Every row gives one point. The last column is the point's height on a tilted bowl or saddle (a function of degree 2), plus a little noise. Count its main directions that bend up, bend down and stay straight.
(in the rows, 128 means zero)

Points, 17 rows:
[[151  62  82 154]
 [ 78 116 111 124]
 [183 163  87 135]
 [108  50  21 122]
 [ 69 213 101 249]
 [124 175  82 169]
 [120 174 144 161]
 [157 173  70 158]
 [122 141 155 151]
 [134  71 131 133]
 [138  91 157 146]
 [131 156 129 146]
 [196 130 100 146]
 [135  94  39 165]
 [122 189 195 189]
 [140 159 176 152]
 [157 113 138 142]]
Directions: 2 up, 1 down, 0 straight

Points (23 x 5):
[[148 185 109 129 111]
 [ 92 143 101 108 125]
 [119  99 112 140 124]
 [152  95 216 158 113]
 [179  73 124  77  55]
 [188  24 133 164  29]
 [112  34  53 160  43]
 [168 115 126 101 103]
 [ 63  81 108 112  97]
 [139 150 224 146  96]
 [187 125 141 127 100]
 [101 156  80 158 122]
 [187 169 113 160  96]
 [216 187  52 111  69]
 [ 34 137  73  50  77]
 [147 166 191  91  68]
 [137 128 102  67 106]
 [148 114 128  81  98]
 [ 97 108  76 116 125]
 [121 138  57 208  80]
 [130 124 101  78 114]
 [160  86  78 114  98]
 [140 103 137 141 122]]
Directions: 0 up, 3 down, 1 straight

Points (25 x 5):
[[ 80 147  98 121 120]
 [ 84  40 112 106  53]
 [112  96  96  83 102]
 [134 130 160 166 119]
 [155 153  91 149 127]
 [ 79  99  63 153  98]
 [ 99  82 128  98 107]
 [208 115 136 176 144]
 [172 158 188 145 110]
 [140 110 166  78 129]
 [196 168  86 102  81]
 [ 35 203 134 129  75]
 [ 97 115 116 127 121]
 [128 147 172 124 122]
 [ 83  41  32 169  29]
 [116 109  91  77 103]
 [131  76  66 117  94]
 [131 163  76 105 111]
 [ 76  82 150  73 100]
 [186 118 111  81 101]
 [128  23  92 111  46]
 [163 119 111  67  99]
 [ 48  59  64 166  31]
 [151 193  97 104  89]
 [112 153  72 194 117]]
Directions: 0 up, 2 down, 2 straight

Points:
[[167 129  95 129  86 114 113]
 [ 67  96 123 135 147 148  98]
 [166 188  77 132 137 164 100]
 [203 158 144 161 195 166 105]
 [100  84 104 115 147 152 105]
 [163 115 121 182 104 153 106]
 [122 176  92 181 142 230  55]
 [ 69 136 114  98 147 184  92]
 [181 197 147 102 182  86 115]
 [ 93 108 105 152 163 181  96]
 [147 179 202 109 113 144 108]
 [ 98 213 163 119 120 120  88]
 [138 148 186 159 103  83 104]
 [ 58 133 107  87 103  94  91]
 [ 96  71 131 151 106 118  99]
 [177 102 174 166  97 161 106]
 [166  99  34 149 164 131  83]
 [ 85 177 170 238  55  85  11]
 [141 128 103 128 119 147 120]
 [111  89 119 126 106 121 111]
 [155 113 146  83  95 199 104]
 [ 59  26 119 118 146 174  50]
 [154 121 124 155  81  55  98]
 [104 156 138 155 190 158 102]
 [185  61 118 102 214 193  83]
 [214 149 127 101  73 193 102]
 [143 131 101 154 221  39  77]
 [ 78  97 102 116 158 195  86]
 [ 80 133 123 117 180 193  92]
 [ 73 128 158  67 125 131 102]
 [128  93  82 146 220  48  71]
 [168  79 107 121   8 145  64]
 [162 110 130  72 138  79 121]
 [ 91  84 126  93 236 114  89]
 [ 70 107 109 119  71 117  85]
 [ 65  87 196 109 143 139  85]
 [138 205 199 124 102 204  63]
 [ 84  41  93 123 146 172  69]
 [166 166  96  59  73 113 103]]
Directions: 0 up, 6 down, 0 straight

Points:
[[131 144  75 180 173 115 157]
 [ 64 149 118 120 185 182 169]
 [103  78 165  51 175 192 154]
 [135 106 133 118 104 138 141]
 [ 84 108 170 102  92  94 120]
 [174 145 104 147  89  85 146]
 [100 143 186 148  86  34 134]
 [212 107  75  55 149 178 119]
 [156 139 152 145 149 132 162]
 [  7 136 142 176 130 124 204]
 [128 141 164 172 131 153 180]
 [101 173  98 135 136 160 138]
 [ 36 118 104 100 158 165 176]
 [112 161  97 140 128  56 168]
 [ 93 113  82 152  92 160 141]
 [103 129  42 155  95 100 167]
 [172  95 169 139 146  87 136]
 [150 144 109  87 131 167 122]
 [120 127 132  63 130 151 137]
 [108 120 111  69 156  79 170]
 [101  73 136 183 167 113 200]
 [147 108 105  92 159 166 141]
 [115 152 122  78 120 175 114]
 [ 79 163 122 204 144 153 208]
 [ 93  95  38  70 148  75 235]
 [130 122 114 206  88 237 117]
 [163 118 100 174 147 155 146]
 [133 102  70 125 172  88 150]
 [ 13  91 157 160 124 167 150]
 [122 173 112 138 172  94 170]
 [180  70 131 132 124 136 157]
 [156 147 130 137 142  97 146]
 [ 63 174  57 120  71  69 231]
 [ 80 150  89 168 150 149 176]
 [ 85 157 153  77  57 193  47]
 [161 119 147 175 106 151 179]
 [174  72 101 154 117 122 149]
 [170 196 118 144 113 149 149]
 [166 139 115 149 156 171 142]
 [175 129 104 153 118 156 129]
 [144  55  76 129  99 100 167]
 [126 145  86 157 118 157 129]
 [115 128 166  82 143  97 129]
 [110 134 148  49  85  40 143]
 [110 174 131 133 108 186 112]
 [166  62 174 134 200 193 217]
 [160  84  62 104 144 108 137]
 [ 72  73  91 143 138 110 203]]
Directions: 4 up, 2 down, 0 straight

Points:
[[ 72 146 186 160 123  96 127  76 191]
 [ 63  85 126 120 152 140 182 195 159]
 [118 135 177 108 125 148 151 155 147]
 [ 51 137 149  99 111 194 178 152 180]
 [120 119 114  92  58 173 134  78 149]
 [151  97  85 135  86 186 130  58 153]
 [134 118 160 221 134 118  86 171 172]
 [ 72 108 106  72 156  91 164  60 152]
 [ 92  80 111  65 122  68 116 186 166]
 [178  93 147 147  76  74 120 114 162]
 [ 93 127 106 148  91 122 157 117 127]
 [180  70 133 145  88 174 112  28 174]
 [ 81 124  73  97  78 177 163  95 149]
 [139 115 111  96 219 119 181  81 156]
 [195 141 117  96 133 123  75  76 156]
 [109 109  97 162 190 133 100 186 173]
 [ 93 150 135  60 181 159  68 148 162]
 [126 112 160 142 185 114 125  59 184]
 [187 137 221 159  73 132 149 138 186]
 [ 51 146  88 175 176  72  59  85 239]
 [126 176 148  56 142 114 143 176 128]
 [135 193 117 148 184 181 124 151 146]
 [ 97 147 130 121 158 161 160  40 177]
 [150 182 154 172  35 130 132 122 147]
 [ 98 133 122 115 125  74  82  96 135]
 [ 93 112 105 110 151 223 144 158 158]
 [ 90 152 203 113  90 160 122 137 149]
 [113 134 119 194  50 100 173 147 161]
 [103 169 190 171 162  69 228  61 239]
 [145 142 156 195 127 120  99 105 167]
 [123  73 160 113 114 142  95 216 139]
 [177 131 161 168 110  70 207 126 189]
 [120  80 166 103 120 128 187 135 146]
 [168 221 166 117 138 209 145 172 144]
 [186 106 165  89 125 117  65 142 132]
 [156  67  78 162 105 114 131 135 145]
 [ 77 232 138 121 108  82 144 160 126]
 [108 150 145  70  83 143 185 110 166]
 [162  62 160 167 122 156 170  95 123]
 [129 113 142 123  97 165 182 249 148]
 [149 124  72 134 171 193 126  60 183]
 [ 77  95  24  83  93 171 150 229 193]
 [139  83 136  64 110 156 142 182 156]
 [ 63 120 154 117 100  43 132  71 178]
 [128 130 152  54  61 178 143 181 152]
 [123 191  59 197 130 166  41 158 158]
 [162  86  54 167  88 108 135 157 166]
 [ 98 130 201 143 182 105 144 137 204]
 [137 115 218 133 127 153 100  78 187]
 [113  42 173 143 116  73  95 165 169]
 [132 129 112 112 121  67  96 120 129]
 [ 89  54  76  84 193 109 140  43 146]
 [ 83 137 178 129 179 149  77 195 162]
 [158 120 223 243 112  94 101 131 238]
 [120  61 154 111  95  95 125  44 134]
 [ 85 152 124 117  84 143  85 154  99]
 [ 85  92 111  70  90 113 130  31 149]
 [168 188 133 176 234  60 203 155 216]
 [ 27 128 142 123 120 104 131 174 175]
 [143 175 120 171 112  75 167 141 155]
 [195 128 160  64 127  11 113  89 160]
 [ 89 112  93 122  67 105  71 153 124]
 [122 100  98 177 170 103 143 138 151]
 [143 157 163 182 103 199 133  82 172]
 [120 110 102  73 140 185 107  81 174]
 [119 141 128 107 153 184  86  97 166]
 [184 171 121 139 167 152  67  74 193]
 [129 129 110  88 222 114 189 189 179]
 [113  67 117  80 162 166 246 143 129]
 [162 104 111  82  62  87 173  72 151]
 [ 74 148  97 134  64 111 110 155 127]
 [181 146 103 123 105 123 150  85 144]]
Directions: 5 up, 1 down, 2 straight

Points, 64 rows:
[[ 90 136  82  91 131 131 164 140 136]
 [123 128 135  88 127 122 117 107 120]
 [108 145 142 176 160 144 198 223  53]
 [ 85 159  78 120 120  60 138 126 131]
 [ 71 132 117 170  86 111  77 127 101]
 [115 134 192 209 131 125 137 107  54]
 [ 39  78  94 117 143 129 182 115 138]
 [209 103 118 122 139  89  79 128 125]
 [148 176 150  96 117 171 204 144 101]
 [161  59  63 136 183 152 184  94 133]
 [122 151 139  86 139  99 131  85 117]
 [127 120 186 116  89  95 144 165  57]
 [130 113  88 147 171 143 193 148 144]
 [146 134 135 115 107 125 178 157 117]
 [151 132  83 161 102 157 109 152 145]
 [ 52 132 122 206 180 160 128 171  86]
 [121 150 173 190 127 245 154  97  78]
 [113 170 182  86 110  69 122 108  64]
 [ 78 178 107 143  92 106  83 136  88]
 [184 115 172 123 139 136 140 131  91]
 [ 77 148 117  70  67 140 159 126 105]
 [185 161 155  92  82 128 106 123  88]
 [196  59  96 101 204  51 131 125 119]
 [ 79  64 127 185 165 105 118 149  96]
 [156 135  75 160 107 174 188 225 138]
 [189 117 100 137 124 151 128 124 142]
 [153 169 131  81 129 148 153 125 117]
 [ 91  41 195 144 111 107 144 124  52]
 [ 97  67  93  92  93 138 156  63 134]
 [139  71 177 169 105 142 129 198  34]
 [123 113 151 176 166 177 143 153  92]
 [171 174  83 139 198  92 183 160 141]
 [145  94  86 120 190 152 160 152 131]
 [ 96  76 142 118 189 155 182 151  85]
 [173  93 167 220  52  86  59 141  25]
 [170 196  89 200 182 138 144 137 140]
 [164 120 129 102 155 147  83  59 110]
 [123 134 117 163 178  74 232 135 134]
 [197 166 165 157  79 152 149 112  73]
 [ 90  67 132 107 169  74 204 143 106]
 [170  44 107 109 182 114  87 148  91]
 [ 94 161 129 173 168 149 126 129 108]
 [149 127 176  87  90 147 188 143  94]
 [147 130 173  95 119 197 117 157  78]
 [183  88 171 100 143 150 123 162  71]
 [131 111 136 191 112  87  76 175  76]
 [ 72 217 115 126  94  86 152 154  43]
 [145 129 154 115 158 173 133  84 108]
 [217 142 145 141 171  49 150  84 128]
 [134 148 159 113 126 201 122 142  92]
 [108 160 206  93 170 122 153 127  53]
 [155 135 166 162 139  79  81 166  54]
 [143 155  87 152  92 156 137 155 134]
 [193 191 157 171 121  68  74  40  50]
 [130 132 153 139  90 127 142 106 100]
 [176 155  94 118 108 110 165  86 131]
 [ 94 114  72 132 106 160 186  86 142]
 [ 93 144 126  89 139 114 151  64 122]
 [106 158 148 131  98 163  90  66  79]
 [134 148  85 100 169 113 182  37 127]
 [159 165 109  94 214 118 191 116 131]
 [180 134  96 103 249 132 167  80 129]
 [ 61 112 102 144 184 176 147 134 125]
 [150  85 188 201 191 105 142 154  30]]
Directions: 0 up, 3 down, 5 straight

Points, 67 rows:
[[134 134 180 122  89 182  77 100 108]
 [104  84  86 109 124  40 165 135  71]
 [198 134 134 132 187 145  79 132 100]
 [ 59 123 175  72 132 143 171  60  89]
 [191 100  81 139  82 134 133 239  78]
 [169 146 135 156  78 164 120 131 105]
 [100 188 169 197 112 114 207 114  97]
 [ 95  66 136 180 124 160  87 179 102]
 [139 169  76 181 132 155  62 128 101]
 [ 87 107 100 159 180  51  76  83  64]
 [116  92  44  22 152 171 184 151  57]
 [ 84 154 142  67 167 149 126 136 110]
 [123 114 145  85  78  94 140 132  91]
 [162 109 111  93  85 141  47 150  94]
 [ 99 119 110 160 133 103 149 127 113]
 [181 136 107 156  75 172  43  82  86]
 [133 140 158 164 134  65 173 143 104]
 [200  63 104 190  71  71 146 149  76]
 [110 177 189 195 183 107 188 115  91]
 [152 156  69 129 130  92 144 166  96]
 [158 191  63 176 110 105  93 145  93]
 [122  80 181 158 105 172  73 119 106]
 [194  81 128  94 125  21 147 194  46]
 [159 159 137 127  65 166 144 161  94]
 [128  41  75 169 150 140 115 155  92]
 [130  77 186  89  52 126 149 135  83]
 [119  57 181 127  17 107 157  69  59]
 [150 216 118 102  78  57 116 141  55]
 [ 55 169 105 172 138  91  31 110  65]
 [131  97 183 179  84 169 142  41  92]
 [ 98 179 162 189 203 123 124 178  96]
 [125  96 162 167 177 128 186  96  99]
 [167 172 209 179 155 106 109 169  87]
 [152  90  98 146 133 123 146 137 109]
 [106 154 100  75 213 167  83 123 100]
 [107  90 160  81 139 127 145 116 109]
 [127 113 115 128 109 104 143 160 110]
 [151 129  30 137 237  25 163  89  13]
 [119 227  92  71 169 151  99  95  70]
 [ 90 180 126  92 110 109 120 159  93]
 [141 146 162 157  91  81 124 115 101]
 [ 82  94 148 156 141  74  35  55  60]
 [169 166 101 105 158 149 122 170 104]
 [148 122  71 139 129 100 225  67  68]
 [ 91 132 139 145 107 129 109 156 113]
 [175  57  99  42  83 144  97 134  74]
 [ 99  92  82 166  45 120 102 137  87]
 [154  96 172 117 205  95  54 135  87]
 [146  75 192 100 134 149 189 213  85]
 [131 138  67 149 136 195 131 189 102]
 [162 157 175 147 138 126 152 148 107]
 [ 92 122 121 134 143 141  95  98 112]
 [109 129 154 183 174 163 149  71 103]
 [107 143 129  83 132 146  90 169 113]
 [121 142 105 126 153  93 141 135 107]
 [107 164  35 118 100 155  96  93  70]
 [108 148 102 194 119 118 115 209 109]
 [111 216 161 151 171 123 148  64  85]
 [194 108 107 175 162 145  91 134 101]
 [140 146 110 164 119 105 149  81 106]
 [143 103  76 144 144 102  57 185  94]
 [249 107 116 141 168 212 152  83  44]
 [104 187 155 197 129  97 168 149 106]
 [ 94 158 149 100 177 115 106 109 105]
 [155 151 209  96 173 133  34  88  95]
 [113 131 160 177  80 180 125  84 106]
 [ 68 107 103 133 173 137 152  66  88]]
Directions: 0 up, 7 down, 1 straight

Points (60 x 9):
[[131 143 170 128  92 112  63 173  32]
 [132 131 148  87 176  96 132  76 165]
 [103  79 201 108 180  60  89  55 100]
 [158 236   8 182 181 109 174 122  79]
 [148 167  92 102 204 142 178 177 170]
 [125 145 219 185 168 128 217 137 136]
 [ 91 134 137 131 103 114 131  89 120]
 [110 115 185 137 163  53 183 143 101]
 [122 129 194 210 149  80 227  74 118]
 [199 136 121 103 126 153 160 198 149]
 [192  65  98  58 133  37 120  95 135]
 [ 88 115  87  59 126 151 137 159 128]
 [113  88 140 190 118  77 144 124 110]
 [158 146  98  67 192 157 154  42 229]
 [145 237 116 167  75 152  77  86  30]
 [170 127 157  96 146 187 159 117 192]
 [144 171  55 129 125 131 118 131 120]
 [106 152 102 129  87 125 151 111 115]
 [175 101 107 151  93 135 159 213  98]
 [147 172 136 186  77 183  62 132  68]
 [ 95 176 193 187 111 121 145 101 145]
 [166 104 208  70 169 148 135 186  92]
 [109  67 136 186 151  75 172 132  83]
 [112 204 117 153 133  98 180 123 147]
 [139 159 166 140 109  92  11 129   7]
 [205  76 102 128  94 152  94 156  97]
 [226 116 125 119  95 152 103  98 145]
 [159 172 212  99 207  93 120 125 122]
 [113 118 131  43 138 166  98 135 133]
 [148 128 131 107 108 209  52 137  88]
 [165 117 138 182 170 111  67  77 122]
 [162  36 168  37 187 110  87 165  30]
 [112 132 154  90 154 153 160 112 158]
 [ 24 179 188 104  65  89 145 132 108]
 [137 118 180 130 113 121 137 147 112]
 [148 156 155  54 128  51  70  60 135]
 [ 56 117 107 148 140  77 151 136 119]
 [118 192 155  52 134 125 139  72 201]
 [ 77  84  49 142  80  95  38 101  96]
 [ 87 142 158 132 132 199  68 146  97]
 [127  86 127  78 181 142 147 159 124]
 [124  96 169 142 209 129 151  92 118]
 [ 98 111  75 170 117 116 175 139 103]
 [163  82 137 100 166 110  55 149  72]
 [ 14 202 133 118 137 182 143 209 115]
 [ 82  56 134  84 149 162 150 115 103]
 [157 105 149  76  29 149 143  55 117]
 [151 164 136 139 122 102  94  91 116]
 [105 184 170  76 107 155 129  91 154]
 [ 87 123  66 169 102 192  73  58 117]
 [154 123  68 187 121 215   7 158  85]
 [119  50 207 114 154 153 133 116  88]
 [174  83 131 137 182 147 149 165 117]
 [159  68 186 189 126 128 165 118 130]
 [ 96  71 139 188 144 202 106 179 124]
 [ 82 116  77 138 177 169 165 158 130]
 [ 87 166 112 128 146  77 222 110 147]
 [130 142 154 152 122 116 116 151 107]
 [ 92 167 201 121 185 143  92 120 110]
 [116 185  22 130 144 166 170 105 124]]
Directions: 3 up, 3 down, 2 straight
